Each row of a before or after table is a point. The points were changed in one or more steps. Then noise was added and the rows were shuffled. The steps act on columns, c1 being the first. Name the steps. A step turns or swaps two columns, mirrors them in a line or flattens them onto one, adds a multiple of one to another, or multiplies or shifts one. Angles are multiples of 10 degrees, from the lower column toward the higher: turns from -170 to 170, lines from 10 to 170 but not 90. Use the fewest steps. Two steps may share a column if one is a turn and the other turns, adds or multiplies; they go together, in the order done. Otherwise the lowest column goes first.
In the rows, 128 means zero.

Before (9 x 3):
[[ 93 108 163]
 [136 129 226]
 [155 112 107]
 [111 101 137]
 [135 168 149]
 [111 108 142]
 [113 122 124]
 [139 106 115]
 [150 159 143]]
After, 9 rows:
[[ 94 144 105]
 [ 89 128 112]
 [152  95 119]
 [138 114  86]
 [153 118 101]
 [140 159  65]
 [143 144  76]
 [154 119  97]
 [125 136 187]]
Steps: turn c1 and c2 by 100 degrees; shift c3 by -40

Before:
[[111 124 150 140  83 180 138 109]
 [ 82 174  64  94 163 114 125  94]
 [162 102 140  78 151 170 135 155]
 [148  99  83 160 124 130 101 144]
 [141 169 119 156 151 126 132 125]
 [101 125 119 157 147  95 165 119]
 [121 126 128 128 108 173 144 178]
 [108 155 137  79 159 115 101 103]
 [154 133 157 127 152  90  91  81]
 [152  85  86 134 117 147  84 131]
 [ 87 133 126 132 143 132 105 107]
 [105 164 105 115  98 169 125 109]
 [141 126 137 132 172 142 115 110]]
After (13 x 8):
[[ 88 145 187 126 149 132  68 144]
 [149 139 145 131 138  95 102 147]
 [121 106 131 174 138 147 136 159]
 [180 103 122 143  87 142 113 108]
 [172 124 126 129 113 147 172 128]
 [137 174  55  82 140  77  97 116]
 [125 163 165  64 147 100  99 145]
 [122 162 113 168 132 141 127 120]
 [118 142  61 168 148  89 133  90]
 [177 136 101 110  91 130 112 123]
 [133 148 147 128 166 147 112 138]
 [132  98 147 138 138 157 116 169]
 [149 121 140  62 163 176 158 132]]
Steps: mirror c1 and c6 in the line at 60 degrees; multiply c2 by 0.7; turn c2 and c5 by -30 degrees; turn c7 and c8 by -70 degrees; add 1.5 times c8 to c3; multiply c4 by 1.3

Before:
[[135 130 137 111 109 103 111  75 153 135 101]
 [145  97 147 126 127 100 103  84 112 159 106]
 [115 121  90 142 124 146  87  93  86  91 143]
 [ 75  93  75 122 127 152 103  78  81 121 153]
 [141 140 114 124 141 119 169 126 114 121 149]
 [145 123 138  94 136 116 100 104 134 144 132]
 [146 149 158 115 139 127 130  89 126 185 106]
 [127 142 155  98 110  98 115 112 120 147  98]
 [154 132  79 107 132 153 165 129  94 132 131]]
After (9 x 11):
[[ 95 144 116 108 166 118 104 169 112 167 100]
 [130 133 136  91 176 111 110 179 152 144  95]
 [141 140 128 103  81 117 169 112 114 126 115]
 [ 94  77 162 102  28 145 104 131  80 110  70]
 [123 144 116  74 134 126 103 136 133 148 105]
 [140 128 123  79 207 112 114 163 121 161 130]
 [133 156 157  86  29 151 165 125  94 117 127]
 [121 114 157 122  62 127  86 130  84  87  90]
 [148 146 100  97 168 155 131 169 126 177 105]]
Steps: swap c1 and c2; turn c3 and c5 by 130 degrees; multiply c5 by 2.5; shift c4 by -20; turn c6 and c10 by -30 degrees; turn c8 and c11 by 120 degrees

Before (8 x 18):
[[139  95 146 178  95 160 141 100 136  93 143 154 108 104  94 139 113 134]
 [153 107 120 147 136 136 130 116 150  84 124 134 139 141 103  96 145 154]
 [158  89 102 101 155 114  82 118  88 146 139 154  66 155 155 175 139 124]
 [143 117 140 122 150 111 129 112 137 143 107 111 120 113  92 154 145  93]
 [ 91 155  98 132 126 144  85 145 150 152 120 127 106 126 129 134  95 130]
 [138 120 161 158 149 132 124 160 113  95 122 116 106 150 151 103 131 157]
 [ 95 163  83 150 179 164  96 154 129  92 133 134 137 101 105 131 122 126]
 [ 96 107 127 100 118  83 143 116 104 122 128 142  86 121 133  98  99 173]]
After:
[[153 159 116 145 126 136 131 116 129  80 136 135 140 132  52  98 139 179]
 [158 122  89 102 137 113  82 118 184 138 158 155  66 134 209 176 121 118]
 [138 124 142 155 122 132 125 160 144  97 150 114 107 166 197 104 144 187]
 [ 95 123 132 100 129  81 143 117 159 138 119 139  86 124 144  97  70 217]
 [ 96 106 112 152 136 163  98 154 100  98 179 136 136  78  61 133 127 124]
 [139 156 156 176 143 160 139 102 149 106  93 157 108 122  25 138 149 141]
 [143 144 145 123 107 110 129 111 130 132 150 111 120 125  20 153 144  59]
 [ 90 128 107 130 120 146  85 144  94 165 125 126 107 107 129 135 114 132]]
Steps: turn c2 and c9 by -130 degrees; turn c3 and c14 by 40 degrees; turn c10 and c17 by 30 degrees; add 1 times c4 to c17; swap c5 and c11; multiply c15 by 3; multiply c18 by 2
